Rows are points. The points of each table are mixes of a few directions, plus a little noise. How many directions does each table use, and how many do they share? Where both have some left over, give the other angles between the two spaces (their principal angles), to ten degrees, smallest first.
(in the rows, 128 means zero)

First, 4 rows:
[[ 88  46 157]
 [149 172 112]
 [120 112 134]
 [155 182 108]]
Second (7 x 3):
[[ 69  85 218]
 [112 116 153]
 [104 111 166]
 [146 141 101]
 [162 153  76]
 [140 136 111]
 [164 155  71]]
Directions: first 1, second 1, shared 0; angles 40

First (6 x 4):
[[ 97 161 147 147]
 [151  53 153  50]
 [109 140 123 122]
 [161 147 126 193]
 [ 88 125 147  83]
 [163 143  71 172]]
Second, 6 rows:
[[131 166 139  86]
 [136 158 136  99]
 [153 125 125 147]
 [145 172 139  88]
 [ 64  24 105 207]
 [139 122 125 142]]
Directions: first 3, second 2, shared 1; angles 90

First:
[[138 200 119 114 186 132 143 176]
 [146 118 151 140 106 104 146 132]
 [139  72 147  61 119 133 113   7]
 [160 122  83 182  79 104  99 174]
 [ 14 139 161 177 155 133 171 147]
 [154 140  96 130 122 121 108 137]
 [147 106 141  89 129 163 114 122]]
Second (9 x 8):
[[132 124 127 143 117 156 118 189]
 [108 142 142  86 174 169 131 126]
 [ 95 100 133 164 102 142 124 154]
 [123  72 111 172  57  63 118  41]
 [152  87 154 113  98 129 128 105]
 [ 77 109  53 182  98 114  82  92]
 [152 171 116  79 179 148 122 130]
 [193 145 174  81 146 157 147 189]
 [120 203 142 133 181  74 182 125]]
Directions: first 5, second 5, shared 5

First (11 x 11):
[[116 120 112 130 151 105 151 127  89  84 100]
 [118 121 115 130 146 110 147 127  97  92 106]
 [148 142 156 124  89 167  89 129 194 203 175]
 [129 128 128 128 127 129 127 128 130 130 129]
 [126 127 126 129 132 124 132 128 122 121 123]
 [129 129 130 128 125 131 125 128 133 134 131]
 [128 128 129 128 127 129 127 128 130 130 129]
 [130 130 131 128 124 132 124 128 135 136 133]
 [149 143 157 124  87 169  87 129 197 207 178]
 [110 115 103 132 163  93 163 127  69  61  86]
 [123 125 122 129 137 119 137 128 113 111 117]]
Second, 8 rows:
[[128 153 133 141 139 135 122 183 103 124 155]
 [128 134 129 131 130 130 127 141 122 127 134]
 [128 103 123 115 117 121 134  73 153 132 101]
 [128 128 128 128 128 128 128 128 128 128 128]
 [128 142 131 135 134 132 125 158 115 126 142]
 [127  73 117 100 105 112 142   7 182 136  69]
 [128 133 129 130 130 129 127 139 123 127 133]
 [128 159 134 143 141 137 120 195  98 124 161]]
Directions: first 1, second 1, shared 0; angles 90

First:
[[128 149 122 124 122 129 133 127 130 131 127 115]
 [ 85 153 187 195 107 131 123  56 112  89 129 103]
 [133   7 157 144 169 123 102 144 119 117 135 200]
 [144 213  78  85 105 131 151 148 143 154 123  81]
 [150 249  57  67  96 132 160 156 148 165 120  62]
 [131  42 150 140 157 125 109 139 121 120 133 179]
 [127  96 140 137 138 127 120 128 125 123 130 147]
 [127 116 134 132 131 127 125 127 126 126 129 135]]
Second, 11 rows:
[[137  91 129 134 118 157 143 108  93 145 122 144]
 [128 126  85  89 106 172  57 158 134 127 135 110]
 [133 112  96  69 106 183  56 162 139 130 133 106]
 [140  88 129 103 117 169 121 126 110 143 123 132]
 [ 94 227  55 210 125  67  93 134 128  96 147 124]
 [146  83 183  78 139 145 154 129 146 140 118 125]
 [140  75 113 123 106 185 124 111  80 152 122 145]
 [136 120 190 103 153 100 172 128 164 126 121 123]
 [132 124 179 132 150  95 181 115 143 128 121 134]
 [127 148 185 128 160  72 178 127 170 117 125 123]
 [ 96 214  65 238 127  62 128 110 103 104 142 142]]
Directions: first 2, second 3, shared 0; angles 60, 60

First, 11 rows:
[[ 50 107 144 209 133 189 157 136 138 178 197 191  56  40 145 190 170 102]
 [157 134 143  59 106  87 111 174 163 115  72  99 157 201 107 106  77 130]
 [135 165  90 180 166 131 113 104 140 170 157 151 137  60 159 138 155 141]
 [142 153  89  67 118  81  91 131 182 150 113 107 145 150 130 114 132 125]
 [137 121 120  57 103 113  92 123 121  93  82  35 132 211 131  73 129 129]
 [180 138 112 113 141 109 120  88  82  84 103  94 175 158 124  87 121 153]
 [112 161  93 227 178 169 116  90 114 177 176 143 110  30 184 140 182 142]
 [ 86  97 122 113 104 131 150 109 137 132 174 167  93 103 108 162 162  98]
 [184 114 142  85 120  95 147 116  90  64  93 124 180 186  87 104  85 142]
 [ 94 109 199 143 108 149 156 221 167 150 112 170  96 141 109 169  74 110]
 [131 108 154 156 133 156 152 116  73  93 128 130 128 131 122 125 119 135]]
Second, 8 rows:
[[146 137  93 102 130  99 122  89 128 124 142 129 144 122 120 123 147 132]
 [154 136  78  89 128  87 121  72 131 121 145 131 158 116 117 118 154 129]
 [148 135  92  97 129  96 123  90 131 121 142 133 150 122 120 122 147 130]
 [ 81 109 222 201 126 206 146 228 123 147  97 121  75 143 149 142  76 122]
 [172 142  45  63 130  59 113  39 133 114 154 132 174 114 112 115 173 128]
 [ 81 109 222 201 127 203 148 229 121 147  96 122  71 141 147 143  79 125]
 [ 84 113 215 194 125 199 146 223 121 144  97 121  80 140 148 143  82 124]
 [163 144  60  74 129  70 116  55 134 114 151 133 169 118 110 115 165 129]]
Directions: first 5, second 1, shared 1
